Rows are points. Each copy is the shape, with its points in the same order, stretched, turned, moved and blurred by noise. Say if it was mirrored as well.

Shape:
[[-0.15 -1.45  0.50]
 [-0.37  0.01  2.05]
 [ 1.63 -0.75  2.49]
 [ 0.91 -0.63 -1.32]
 [ 0.45 -1.97  2.05]
 [ 0.86  0.63 -4.90]]
Copy 1, 6 rows:
[[-0.17 -0.82  1.47]
 [-1.39  0.67  0.92]
 [-2.37 -0.63  0.55]
 [ 0.53 -1.69 -0.65]
 [-1.54 -0.88  2.12]
 [ 4.20 -2.08 -2.44]]
Copy 1 is: mirrored
Copy 2:
[[-0.58 -1.56 -1.43]
 [-2.14 -0.73  0.25]
 [-1.16 -2.27  1.63]
 [ 1.07  0.00 -0.60]
 [-1.30 -3.04 -0.18]
 [ 3.01  3.74 -1.70]]
Copy 2 is: only turned
Copy 3, 6 rows:
[[-0.30  0.65  1.14]
 [-0.62  2.91  2.09]
 [ 1.51  1.80  1.43]
 [ 0.69 -0.59 -1.43]
 [ 0.71  1.37  2.20]
 [-0.25 -1.70 -4.56]]
Copy 3 is: only turned

Shape:
[[ 1.24 -1.77 -2.11  4.64]
 [-1.64  0.18 -0.31  0.26]
 [ 1.77  1.44  0.97  1.20]
 [ 1.87 -1.19 -1.14  0.10]
 [ 0.76 -1.89  0.67  1.02]
 [-1.19 -0.16 -0.91  1.38]
 [ 0.52  0.41  0.87  1.11]
 [ 1.72  4.31  0.84  0.15]
 [-0.08 -1.90 -3.24 -0.19]
 [ 1.15  2.23 -0.27  2.14]]
Copy 1 (10 x 4):
[[ 2.02 -5.39 -1.66 -0.33]
 [ 0.11 -0.12 -1.80  1.52]
 [ 0.51 -1.05  1.24 -0.02]
 [ 2.12 -0.85 -0.91 -2.13]
 [ 2.65 -0.88 -0.23  0.56]
 [ 0.71 -1.06 -2.06  1.10]
 [ 1.16 -0.60  0.27  1.24]
 [-1.50 -0.16  1.48 -0.28]
 [ 1.53 -0.85 -3.67 -1.62]
 [-0.63 -2.14  0.22 -0.36]]
Copy 1 is: mirrored
Copy 2:
[[ 0.03  3.47  3.50  3.92]
 [-1.38 -0.78  1.54  1.09]
 [ 2.39 -0.55 -1.14  1.99]
 [ 0.96  1.27  0.95  0.41]
 [ 1.17 -0.32  2.40  0.41]
 [-1.41  0.08  2.19  1.57]
 [ 1.22 -1.12  0.33  1.79]
 [ 2.05 -1.32 -4.41  2.26]
 [-1.36  2.38  3.29 -0.07]
 [ 1.27  0.80 -1.44  3.34]]
Copy 2 is: mirrored
Copy 3:
[[ 4.19 -1.82 -2.03  2.30]
 [-1.35  1.05 -2.19  1.02]
 [ 1.40  1.82  0.46 -0.50]
 [ 0.91 -1.24 -1.54 -1.61]
 [ 0.10 -1.80  0.00  0.27]
 [ 0.05  0.54 -2.21  1.53]
 [ 0.29  0.96 -0.05  0.51]
 [ 0.75  5.04  0.21 -1.56]
 [ 0.04 -1.73 -4.23 -0.88]
 [ 2.01  2.95 -0.75  0.25]]
Copy 3 is: only turned

Shape:
[[-2.09 -0.78  6.40 -2.09 -0.51  0.76]
 [-0.14  0.53 -0.49 -1.56 -2.92  0.66]
 [-2.43  1.16 -1.65  2.27  0.41  0.05]
 [ 0.00  1.91  3.00 -2.24  0.51 -1.46]
 [-1.12 -1.66 -1.76 -1.25 -2.19  0.32]
 [-0.23  1.17 -1.21 -1.38  0.57 -1.67]
 [-0.31  1.99 -2.08 -0.41  0.22  0.70]
 [ 0.23  1.06 -2.65 -1.77  0.41  0.04]
 [ 0.00  1.57 -2.08  4.52 -0.78 -0.16]
 [ 0.18 -2.54 -0.83 -1.26  1.13  0.46]
 [ 0.45  0.16 -1.27 -1.54  0.57  1.19]]
Copy 1 (11 x 6):
[[-0.72 -1.64  4.16 -2.51  2.23  3.99]
 [ 0.52  0.08  0.62 -2.64 -2.80 -0.02]
 [ 1.37 -0.17 -2.31  2.06 -0.42  1.11]
 [-1.55 -0.22  0.01 -3.42  0.96  1.22]
 [ 0.27 -1.34  0.78 -0.20 -2.89 -0.72]
 [-1.42 -0.37 -2.38 -1.01 -0.78 -0.95]
 [-0.89  1.71 -1.76 -0.57 -2.01 -0.25]
 [-2.00  1.22 -1.56 -0.50 -2.43 -1.39]
 [ 3.34  0.88 -2.29  1.15 -0.37 -1.22]
 [-2.22 -0.42  0.83  1.66 -0.30 -1.23]
 [-2.15  1.53 -0.13 -0.20 -1.85 -0.86]]
Copy 1 is: mirrored
Copy 2, 11 rows:
[[ 0.23  4.58  0.91 -4.20 -2.83  0.84]
 [ 0.93 -0.04 -2.98  0.18 -1.70  1.56]
 [ 3.02 -0.74  2.05  3.39 -0.63  0.51]
 [-1.71  3.82 -1.06 -0.15 -2.51 -0.02]
 [ 1.84 -1.47 -2.40 -0.57 -1.66  0.01]
 [-0.72  0.57 -1.77  1.69 -1.72 -0.98]
 [ 1.39  0.58 -1.26  2.99  0.36  0.59]
 [ 0.52 -0.04 -2.59  1.90 -0.10 -0.55]
 [ 1.61 -3.09  1.88  4.47  0.58  2.80]
 [-0.25 -1.09 -1.29 -1.77  0.60 -1.35]
 [ 0.43  0.07 -1.98  0.50  0.92  0.21]]
Copy 2 is: mirrored
Copy 3, 11 rows:
[[ 0.18 -4.31  2.99 -2.47  4.34  4.75]
 [-1.15  1.16  1.28 -2.98 -0.38  1.13]
 [-1.40 -0.15 -1.34  2.40  0.59 -0.91]
 [ 0.00 -4.11  1.27 -2.40  0.53  0.30]
 [ 0.90  2.31  0.62 -1.89  0.20  0.92]
 [ 0.57 -1.18 -0.57 -1.32 -1.10 -1.50]
 [-1.41 -0.04 -1.66 -0.32 -2.06 -0.74]
 [ 0.07  0.24 -1.93 -1.46 -2.44 -1.13]
 [-1.91  0.56  0.63  3.59 -1.58 -1.72]
 [ 2.90 -0.20 -0.45 -0.29 -1.58  1.55]
 [ 0.53 -0.20 -1.14 -1.10 -2.33  0.85]]
Copy 3 is: mirrored

Shape:
[[-0.48 -0.24  3.01 -0.06 -0.65 -0.51  0.61 -2.15 -1.86]
 [ 0.92  0.12 -0.51  1.62  1.56  0.38 -1.66  0.30 -0.03]
 [ 0.16 -2.36  3.03 -0.98 -2.80 -0.40  1.08  4.54 -3.49]
 [-1.42 -1.35  0.75  1.67 -0.58 -1.47 -0.12 -1.55  1.08]
 [-1.03  0.93  2.67  0.31 -0.89 -1.66 -0.18  0.73  0.77]
 [-3.57 -1.71  2.30 -1.49 -1.03 -0.80 -0.58 -0.98 -0.47]
 [ 1.60  0.66 -2.59 -0.78  2.48 -0.48 -1.96 -0.21  0.42]
 [-1.96 -0.36  0.56  0.80  1.45 -1.56  1.52  1.62 -3.72]
 [-0.64 -0.22  0.14  0.72 -1.21 -2.22 -2.07 -0.35 -2.11]
 [ 0.92  1.51 -5.14  0.77  0.86  0.89 -0.37 -0.91  0.17]
 [ 1.94 -0.96 -4.28  1.96  3.47  0.54 -0.89  0.26 -1.26]
 [-2.37  0.34  2.01  0.65 -1.16  0.93 -1.76 -0.07 -0.77]]
Copy 1 (12 x 9):
[[ 0.63 -2.50  3.22 -1.97  1.63  1.03 -0.87 -1.07 -1.06]
 [ 1.24  0.70 -1.68 -0.62  1.22 -0.69 -0.74  0.95 -3.02]
 [ 3.21 -0.95  0.31 -2.88 -1.08  5.69  2.58 -2.93  0.03]
 [ 2.41 -0.75  1.69  0.11 -0.13 -1.66 -1.66 -0.82 -0.39]
 [ 1.19 -0.27  0.43 -0.19  0.03  1.86 -2.16 -1.79  0.11]
 [ 2.33 -1.49  1.61 -3.41  1.61 -0.01 -1.72 -2.28  1.43]
 [-1.30  2.74 -2.08 -1.92  1.06 -2.05 -0.15  0.66 -2.67]
 [ 3.69  1.12  1.12 -0.54  3.32  2.01  0.84 -1.59 -1.24]
 [ 1.82 -0.21  0.51 -1.84  0.88  0.16 -1.65 -3.06 -2.73]
 [-1.09  1.84 -1.56  0.60  1.72 -4.01  1.98 -1.53 -2.64]
 [ 1.75  2.61 -1.95 -0.19  1.88 -2.85  2.40  1.58 -4.64]
 [ 1.50 -2.59 -1.02 -1.78  1.94  0.73 -1.91 -1.99 -0.74]]
Copy 1 is: mirrored
Copy 2 (12 x 9):
[[ 0.91  1.56  0.09  2.28  0.27  0.15 -1.54 -1.47 -0.29]
 [ 1.67  0.67 -0.79  0.19  2.30  1.09 -0.92  1.85  2.07]
 [ 4.14 -0.87  2.51 -0.24 -4.39  1.51  1.54 -1.77  1.97]
 [ 1.34  0.11 -2.52  1.35  0.48 -0.24 -1.90 -0.83  1.29]
 [ 0.30 -0.48 -0.13  1.04 -0.49 -1.47 -0.11 -1.42  2.50]
 [ 0.18 -2.58 -1.01  1.82  0.16  0.64 -1.19 -2.45 -0.09]
 [ 1.69  0.47 -0.99 -0.61  3.94  0.18 -1.16  2.94 -0.67]
 [ 1.15  0.84 -0.17  3.43 -0.85  0.07  1.53  1.32  0.03]
 [ 1.92 -1.00  0.50  1.81  0.07 -0.38 -2.55  0.31  0.95]
 [ 0.46  2.17 -2.01 -1.64  1.50  0.43 -2.57  3.89 -0.64]
 [ 2.85  1.86 -2.00  0.74  2.63  2.01 -0.97  4.76  0.18]
 [-1.06 -0.52  0.45  1.43 -0.14  0.83 -0.63 -0.99  1.90]]
Copy 2 is: only turned
